Every row gives one point. Each copy is the shape, with its points in the same order, stretched, turned, moved and blurred by noise. Say if it was mirrored as well.

Shape:
[[ -9 -26]
 [ 19 -25]
 [ -8  27]
 [ 12   5]
 [ 43  13]
 [-53  16]
 [-10  -8]]
Copy 1 (7 x 2):
[[-33 -10]
 [-28  15]
 [ 12   1]
 [ -3  16]
 [  5  43]
 [  2 -40]
 [-15  -7]]
Copy 1 is: mirrored
Copy 2:
[[ 35  -8]
 [ 43 -31]
 [-32  14]
 [  3 -14]
 [ -2 -38]
 [-19  53]
 [ 16   4]]
Copy 2 is: mirrored
Copy 3:
[[-26  -3]
 [ -8  28]
 [ 15 -45]
 [ 15   1]
 [ 51  29]
 [-32 -90]
 [-14 -20]]
Copy 3 is: mirrored

Shape:
[[-44  -9  12]
 [  9   2   9]
 [ 43   2 -33]
 [-44 -31   6]
 [ 32  19 -26]
 [ 20 -36  -9]
 [-21 -17  13]
 [ 21  -8 -22]
 [ 18  19 -34]]
Copy 1, 9 rows:
[[-60 -39  35]
 [-15   0 -21]
 [ 55  27 -31]
 [-54 -19  53]
 [ 42   3 -34]
 [  5  42  -1]
 [-45 -12  17]
 [ 25  15 -11]
 [ 40 -11 -17]]
Copy 1 is: only turned
Copy 2 (9 x 3):
[[ 15 -33  67]
 [ -5  -8  -4]
 [-34  41 -37]
 [ -9 -35  76]
 [-10  38 -28]
 [-54  -3  -5]
 [ -5 -30  37]
 [-29  20  -8]
 [ -6  39  -2]]
Copy 2 is: only turned
Copy 3, 9 rows:
[[  0  -3  15]
 [  0  12 -13]
 [ 15   9 -45]
 [ -3 -18  16]
 [ 25  16 -28]
 [-12 -16 -34]
 [-12  -4   6]
 [ 11   0 -30]
 [ 30   8 -28]]
Copy 3 is: mirrored

Shape, 7 rows:
[[ -6  34 -35]
 [  8 -11  21]
 [-25 -19 -10]
 [ 33  20  -6]
 [ 44  -3  22]
 [ 15 -20 -31]
 [ 34  25 -13]]
Copy 1 (7 x 3):
[[ 31  56  23]
 [ -8 -26 -10]
 [ 38 -17   2]
 [-21  31 -13]
 [-44 -12 -36]
 [ 11  15 -41]
 [-13  41 -14]]
Copy 1 is: mirrored
Copy 2, 7 rows:
[[ 67 -17  22]
 [-27  16 -12]
 [-16 -24  15]
 [ 22  22  15]
 [-28  40   3]
 [-18  -8  55]
 [ 33  19  22]]
Copy 2 is: only turned
Copy 3 (7 x 3):
[[-30 -14 -63]
 [ -2  24  10]
 [ -9 -25  21]
 [ -3  15 -53]
 [  9  28 -26]
 [ 25 -37 -29]
 [ -7  15 -66]]
Copy 3 is: only turned

Shape (9 x 4):
[[-23  11 -16 -10]
 [ -9 -11 -16  12]
 [ 32  -8 -13 -38]
 [ 43  28 -16  13]
 [-25  26  44  18]
 [-25 -25 -28  10]
 [-10 -39  -7  15]
 [ 17  -6  66 -27]
 [  8 -29 -24 -86]]
Copy 1 (9 x 4):
[[ 10   6 -12   2]
 [  5   8   4  26]
 [-31 -26  11   4]
 [-24  53  -5 -18]
 [ 35  32  24 -15]
 [  9 -11  -9  42]
 [  1 -10  12  44]
 [ -1 -21  53  -8]
 [-28 -76  -2  14]]
Copy 1 is: mirrored
Copy 2 (9 x 4):
[[-12  34  -6 -26]
 [-17   6  12   2]
 [ -2 -12 -25  18]
 [-34  -9 -20 -30]
 [  3  18  13 -67]
 [-17  12  17  16]
 [ -7 -12  26  32]
 [ 33 -29  -1 -11]
 [ 19   6 -34  42]]
Copy 2 is: mirrored
Copy 3:
[[ 34  28   9  -5]
 [ 22   5  28  -4]
 [-39  12  -8 -31]
 [  1 -46 -16 -35]
 [ 52  -6 -24  37]
 [ 25  26  52   2]
 [  8   9  46   5]
 [-32   8 -45  26]
 [-60  77  -2 -32]]
Copy 3 is: mirrored
Copy 4:
[[-21  -1   7 -16]
 [ -1 -18   6   0]
 [ 16  29  42 -17]
 [-12  28  45  25]
 [ -7   6 -62  27]
 [ -8 -38   4  -8]
 [ 23 -22 -13   9]
 [ 43  35 -50  -1]
 [ 15  19  45 -65]]
Copy 4 is: mirrored

Shape:
[[-18 -35 -10 -57   8 -15]
 [  6  80  -3   8  15 -57]
 [-11 -42 -25 -59 -17  -2]
 [ 26  -5 -13 -28  22  19]
 [-20  22   8  36  19 -27]
 [ 30  37  12 -22 -28  35]
 [ 40 -11 -15 -25 -28   4]
 [  8  29  22  41  13 -57]
 [ 33  -1   9 -28  -8 -14]
 [ 13 -22 -33  21  -8   4]]
Copy 1 (10 x 6):
[[-18  19 -26 -14 -53 -76]
 [-60  52   9  -1   2  26]
 [ 11  16 -24 -12 -66 -58]
 [  8  16 -15 -31  -7  -9]
 [-53   2   1  17  32   3]
 [  4   8 -18 -33 -24  63]
 [ 22  -1   6 -32 -58  21]
 [-72  -5  28   1   2  19]
 [-21   1   7 -38 -56   6]
 [ 26  -7   9   7   3  10]]
Copy 1 is: only turned
Copy 2 (10 x 6):
[[ 38  27  23 -14   2 -10]
 [  3 -20  16  60  56   8]
 [ 24  24  27 -32   1   3]
 [ -2  -6   9 -26  18 -20]
 [ -6   6  -4  51   3  -9]
 [-10 -27 -18 -21  25  28]
 [-13  18  -2 -28  33  13]
 [ -7  16 -13  56  31  -5]
 [  8  11  -6 -13  35   5]
 [-37  20  13  -2   3  -5]]
Copy 2 is: only turned
Copy 3:
[[ 13  17  31 -37  17  13]
 [-48 -53   9  15  37 -45]
 [ 29  28  47 -13   6  23]
 [ 34   6   0  10  29  12]
 [-29 -40 -17  -5  -9 -21]
 [ 39 -12   9  40  21 -34]
 [ 25  26  15  34   8  -2]
 [-49 -25 -27  11  -9 -42]
 [ 17  20   3   9  23 -22]
 [  8   1   0  31 -27  26]]
Copy 3 is: only turned
Copy 4, 10 rows:
[[ 17  38  29 -15 -47   3]
 [-40 -20  42  72   9   6]
 [ 25  32  27 -32 -65  -7]
 [ -3  28  19 -16   2 -32]
 [-33 -13 -22  47  23  28]
 [ 22 -28  36 -17   7 -50]
 [ 20   8  13 -16 -28 -56]
 [-20  -5 -19  74  15   7]
 [ 24  10  16   9 -18 -38]
 [-10  13 -33 -11 -14 -34]]
Copy 4 is: mirrored
